Each row of a before or after table is a point. One or more steps were done to the points. Then noise was added and the rows were shuffled. The steps act on columns, c1 being the first. Write out the steps. A step turns or swaps two columns, mirrors them in a line or flattens them onto one, adds a multiple of one to another, or multiplies or shifts one. Angles are multiples of 10 degrees, from the lower column toward the higher: turns from -170 to 170, lines from 10 to 170 but not 90. Use the fewest steps. Two steps may share a column if one is a turn and the other turns, adds or multiplies; they go together, in the order done. Otherwise the lowest column goes first.
In the rows, 128 means zero.

Before:
[[160 100 116]
 [156 107 121]
 [141  96 121]
 [115 132 145]
 [144 110 142]
 [122 152 113]
 [119 162 102]
 [129 148 120]
 [114 128 142]
 [123 160 127]
 [152 107 134]
 [117 151 103]
 [ 88 145 123]
 [126 143 142]]
After:
[[213 108 121]
 [  9 145 123]
 [224 100 116]
 [ 95 151 103]
 [ 89 132 145]
 [111 152 112]
 [122 143 143]
 [175 110 142]
 [167  96 121]
 [101 162 103]
 [113 160 126]
 [200 106 134]
 [131 148 119]
 [ 87 128 141]]
Steps: multiply c1 by 3

Before (13 x 6):
[[ 47 131 109  87  91 148]
 [ 75 140 130 127 103 128]
 [178  89 133 178 129  97]
 [103 152 148  94 115 121]
 [152  80 156 159 110 119]
 [142 118 149 116 154 154]
 [175 120 221 149 132 117]
 [112 138 131  91  87  32]
 [103 105  97 159 128 107]
 [107  72 160 110 123 123]
 [ 54 179  82 116 106  77]
 [169  92 173 116 142 107]
 [140 192  92 123  71 111]]
After:
[[ 85 174  93 153 119 104]
 [146  96 104  93 113 112]
 [173 147 154 150 115 135]
 [164 158  69 140 122 129]
 [194 130 137 110 110 148]
 [163 130 137 157  28  96]
 [245 109 130 140 121 167]
 [115 148 118 145 164 124]
 [ 61 222 121 124 122 116]
 [ 85 157  79 108 109 135]
 [117  91 194 138  79 162]
 [223  79 178 113  76 113]
 [ 45 137  90  96 104 109]]
Steps: turn c1 and c4 by 160 degrees; multiply c1 by 1.3; swap c2 and c3; turn c5 and c6 by -50 degrees

Before (8 x 9):
[[132 110 101 100 119 130 115 116 118]
 [177  96 176  62 164 141 110 170 120]
 [142  95 148 118  76 146 130 164 123]
 [150 169 166  50 161 118  72 206  88]
 [218 151 162  84 154 172 125 182  92]
 [ 41 141 140 122 107  84 197  66 158]
 [ 95 135 141 151 159 102 141 132 147]
 [127 121 163 116 125  84 120 122  83]]
After:
[[143 107 152 164 181 147 154 143 125]
 [131 139  94 108 147 130 133 155 119]
 [ 95 138 147 135  93 102 131 106 148]
 [ 42  69 143  65 104  82 162 125 158]
 [217 135 174 176 101 171 109 182  93]
 [125 134 174 121 136  85 128 140  81]
 [175 177 189 159 122 140 140 201 118]
 [148 161 181 192 115 118  61 217  91]]
Steps: turn c2 and c7 by -50 degrees; turn c2 and c5 by -140 degrees; multiply c3 by 1.3; turn c4 and c8 by -80 degrees
